Rows are points. The ring and each string are closed loops that go straight from each point to the next, and from the last back to the first. Before rounding, they use only three directions, however many columns there are. Count how often each string passes through the ring. Passing back the other way cancels.
(in the rows, 128 means zero)

Ring (7 x 4):
[[149 113  68 161]
 [170 121  90 177]
 [154 129 129 163]
 [109 126 143 134]
 [ 82 122 140  99]
 [ 99 122 117  87]
 [125 115  81 118]]
String, 30 rows:
[[ 28 110 131  80]
 [ 45 111 122  82]
 [ 73 123 134  60]
 [134 134 134  85]
 [131 128 119 106]
 [101 114  98 114]
 [ 86 107  78 107]
 [ 92 106  78 128]
 [127 119  99 128]
 [156 129 109 123]
 [166 125  89 131]
 [135 121 102 136]
 [115 107  75 155]
 [116  97  46 183]
 [133 115  89 155]
 [175 132 114 142]
 [199 131 102 174]
 [193 125  95 198]
 [201 139 126 162]
 [169 133 125 150]
 [147 128 120 136]
 [181 142 145 137]
 [152 135 150 157]
 [ 97 118 134 159]
 [ 94 114 117 144]
 [111 121 123 133]
 [ 74 111 116 135]
 [ 38 111 141 113]
 [ 66 126 161  87]
 [ 86 131 159  78]]
Times through: 0
String (29 x 4):
[[ 69 121 153 115]
 [114 135 160  99]
 [116 126 131 114]
 [ 69 112 117 113]
 [ 45 113 129  83]
 [ 52 120 138  56]
 [132 135 138  83]
 [130 126 117 117]
 [132 127 117 107]
 [139 129 113  96]
 [111 114  80  96]
 [ 98 105  66 123]
 [100 105  72 138]
 [147 125 107 129]
 [169 122  79 141]
 [144 103  40 174]
 [148 100  32 193]
 [190 124  81 170]
 [181 132 111 146]
 [135 121 104 144]
 [140 113  85 182]
 [128 117 100 156]
 [173 135 128 141]
 [184 138 138 164]
 [155 131 140 177]
 [116 120 130 166]
 [111 119 121 145]
 [ 98 117 123 142]
 [ 51 111 139 137]]
Times through: 0

Ring:
[[136 145  86 140 117 154  75 122]
 [128 129  91 109  88 170  62 114]
 [111 111 112  78  75 167  70 118]
 [108 102 144  80  91 139  93 139]
 [113 107 158 104 118 112 114 157]
 [116 128 155 139 160  90 136 168]
 [118 153 131 168 191  88 145 164]
 [128 163 102 173 178 112 122 147]]
String, 27 rows:
[[117 125 122 113 116 136  96 137]
 [134 102 138  99  77 143  72 138]
 [119  84 156  68  61 144  75 140]
 [ 91  95 160  64  97 129 110 146]
 [ 84 122 141  93 141 119 132 147]
 [119 123 134 120 124 123 105 147]
 [133 107 161 122 115 108 105 162]
 [121 112 178 132 149  81 137 178]
 [103 132 171 146 192  66 168 183]
 [ 96 146 133 138 182  98 149 157]
 [123 134 130 138 144 114 114 151]
 [138 132 134 151 140 110 108 156]
 [110 149 119 146 170 110 131 150]
 [101 168 109 164 204  99 151 152]
 [118 192  95 209 238  86 160 159]
 [148 166 100 194 176 109 112 150]
 [140 143 110 155 137 127  95 142]
 [119 146 105 139 146 130 107 137]
 [112 169  73 150 162 143 107 123]
 [154 153  65 154 107 169  54 112]
 [154 128  99 135  88 158  56 125]
 [138 125 113 126 102 144  76 133]
 [109 137 101 113 123 148  95 126]
 [103 129  78  80  82 187  63 100]
 [117 107  90  62  40 199  37  97]
 [141 105 123 101  66 158  57 128]
 [122 118 122 106 100 144  85 134]]
Times through: 1

Ring:
[[126 117 140 119 157 148 163 195 117 152 107]
 [166 119 128 117 148 117 143 143 123 142 106]
 [166 125 120 122 127  99 119 102 123 114 126]
 [121 128 114 131 116 106 112 113 105  90 157]
 [103 134 128 134 106 119 112 117 114  87 159]
 [105 145 169 132  96 144 119 121 157 109 128]
 [111 134 166 125 124 156 144 163 148 135 111]]
String, 24 rows:
[[115 102 118 117 185 151 182 239  83 161 114]
 [123 123 135 124 139 135 144 163 118 130 123]
 [134 130 159 121 132 145 145 156 146 142 103]
 [115 134 176 122 129 165 152 175 156 148  98]
 [102 141 183 127 112 166 141 159 164 134 108]
 [124 159 204 130  76 152 110  90 204 117 103]
 [119 138 155 129 109 135 123 124 145 113 127]
 [ 87 132 139 133 114 138 127 149 116 101 151]
 [ 75 138 138 138  99 134 113 131 116  82 166]
 [ 97 145 148 137  85 124 100  96 138  80 157]
 [131 143 155 130  96 122 109  93 153 103 130]
 [113 133 138 130 114 127 122 130 125 105 141]
 [ 80 137 138 137 101 133 114 131 118  86 162]
 [ 91 150 166 137  81 139 105 103 155  88 146]
 [119 149 174 131  89 139 112 101 170 108 123]
 [115 134 151 128 118 139 131 142 137 119 126]
 [109 126 140 127 132 140 141 164 119 123 130]
 [130 132 153 124 123 137 134 140 142 128 115]
 [130 128 163 120 140 155 155 175 146 152  96]
 [106 104 126 117 183 161 186 249  87 164 111]
 [116 110 122 120 166 143 166 208  93 145 121]
 [137 124 139 122 137 132 142 152 127 133 115]
 [156 120 143 116 151 135 153 163 133 153  96]
 [135 101 119 113 191 148 186 236  89 172 100]]
Times through: 0

Ring, 8 rows:
[[ 98 138 156 155 156  83 107 154 183 135 111 140 116  93]
 [119 146 144 159 142  73 112 147 123 150 133 114 111  66]
 [132 139 130 150 108  83 125 124  54 166 161  95 108  70]
 [119 116 109 130  69 113 139  88  20 183 169 120 116 116]
 [ 97  98 102 116  55 136 143  71  39 186 157 156 125 159]
 [ 75  89 118 113  69 147 140  79 101 167 138 179 128 189]
 [ 67  98 149 124 108 136 129 112 174 136 121 173 124 183]
 [ 75 117 164 141 143 111 116 142 210 123 109 160 119 147]]
String, 31 rows:
[[ 84 110 146 132 112 120 127 118 148 142 130 151 119 152]
 [ 91 115 139 135 111 113 125 117 133 150 131 149 119 137]
 [ 92 118 161 141 125 109 124 134 156 129 136 128 112 135]
 [ 77 122 178 147 156 104 113 156 228 109 109 146 115 139]
 [ 78 132 175 154 174  91 103 167 247 113  93 157 117 119]
 [ 98 139 177 159 166  82 108 167 203 114 119 119 108  97]
 [102 126 149 144 124 100 122 132 133 142 137 126 113 114]
 [101 130 133 146 128  93 115 129 135 158 121 148 120 101]
 [114 147 133 158 145  72 107 144 134 160 117 136 117  63]
 [131 160 140 168 153  55 105 156 116 157 130 106 110  33]
 [138 158 153 169 149  57 111 160 103 145 149  77 101  35]
 [117 135 148 151 126  87 121 137 108 145 148 104 108  88]
 [108 128 136 144 116  97 122 124 108 156 139 129 115 104]
 [122 146 121 155 128  74 112 131  94 173 130 130 117  60]
 [135 163 130 169 151  51 104 153 103 167 128 110 112  23]
 [131 160 154 170 161  55 105 165 131 143 133  94 105  36]
 [113 138 160 155 141  83 117 150 138 133 140 103 107  87]
 [110 145 166 161 159  74 109 163 169 127 126 110 108  77]
 [ 98 144 166 161 170  76 103 167 205 125 107 135 113  86]
 [ 95 135 180 156 162  87 111 165 203 111 122 118 108 107]
 [ 95 121 149 141 121 106 123 129 141 141 133 135 115 126]
 [ 81 115 140 136 122 113 119 122 164 147 115 168 124 142]
 [ 53 102 156 129 134 130 117 127 235 127  92 200 129 184]
 [ 49  92 165 123 125 142 124 123 233 117 103 192 126 206]
 [ 72 101 161 128 113 132 130 121 175 125 130 153 118 178]
 [ 90 111 150 133 109 119 129 119 136 139 140 138 115 148]
 [ 81 105 126 126  97 126 128 102 129 160 125 173 126 158]
 [ 60  87 125 113  84 150 134  87 149 158 117 201 133 203]
 [ 53  80 133 109  83 159 136  87 163 148 118 202 132 220]
 [ 67  92 154 121 100 143 134 108 165 131 132 163 121 195]
 [ 82 106 152 130 109 125 129 118 151 135 135 147 117 162]]
Times through: 4
